Each row is a point. A path goes straight from each point to the next, and from the last back to the first. The post is the endless flat space through its rows: a point in 2 columns, a line in 3, a plane in 4, and so on, so that a path can go around it. How many times does the path go around the post? Going back the other way cancels.

Post, one row:
[[ 21 -11]]
Path, 12 rows:
[[  9 -44]
 [ -8 -51]
 [ 32 -26]
 [ 55  -3]
 [ 41  29]
 [-11  36]
 [-11 -43]
 [ 43 -60]
 [ 48 -24]
 [ 28   7]
 [  9  10]
 [-20 -21]]
Times around: 2

Post (5 x 6):
[[ -3 -21 -19  20 -42 -23]
 [  7 -16 -23  -6  38 -20]
 [ 21  -5  43 -30  47  -4]
 [  4   1  -9   1 -60  51]
 [ -2 -41 -29 -21 -15 -37]]
Path:
[[ 18  13  14 -24  19 -21]
 [ 35  22   1  25  -4 -15]
 [ -6   3 -32 -23 -48  12]
 [-29 -10 -24 -37   5  14]
 [ -3 -22   9  25  -4 -24]
 [ -4 -29 -37  16  -5  14]
 [-17 -12 -32  -3   2  20]
 [-14  -8 -10 -13  19 -30]]
Times around: 0

Post (10 x 11):
[[ 12 -11  22   3  26   2  -8   3  21   3  -9]
 [-13 -14   2  43   0  16 -18  35  -3  21 -18]
 [  2 -10 -20 -26  48   2 -14 -11  -7   1 -48]
 [ -8 -26  11  20   5   5  54  55  46  -9  -3]
 [  0 -39  11  -6 -14  57   2  35   4  37  -5]
 [ 28 -17  -1 -23  30 -19 -20   7   6 -21  35]
 [ -2  -4 -22  -3  60 -35 -14 -30   6  44   4]
 [ -5  -5  18 -13 -16 -15  -7  14 -12  -3   3]
 [ 14 -17   0 -24 -17 -13 -25  13  13  21  -8]
 [ 17   5 -22 -11  -7   8  -7 -20  -7 -14 -41]]
Path (12 x 11):
[[ 31 -18  20 -14   0  14  -4  38   1  13 -11]
 [ 16 -31 -18 -16   5 -12 -22  18 -25   5 -21]
 [ 32 -53   9  -4  -4  -6 -29  39  19 -15  -8]
 [ 17 -13  24  -1  22  13 -19  17 -20   7   1]
 [ 11  -3  -5 -44  -6  17 -13  32 -22  19 -15]
 [-17 -10  -1  10   3  29  25  25  12   4 -17]
 [  0 -16 -13  20  21   3 -14 -26  18  26  16]
 [ -8 -26  -2 -17  30 -25 -19   7 -14   1  -9]
 [ 17 -23  10   4  14 -13  -6   8  -9  -3 -16]
 [ 14 -30   5   5  -5   0 -22 -12   8 -14  -3]
 [  1 -16  13   0  20  13  11  -1  33   5   2]
 [-30  10 -23   6  22  -2   2  33 -15  10 -13]]
Times around: 0
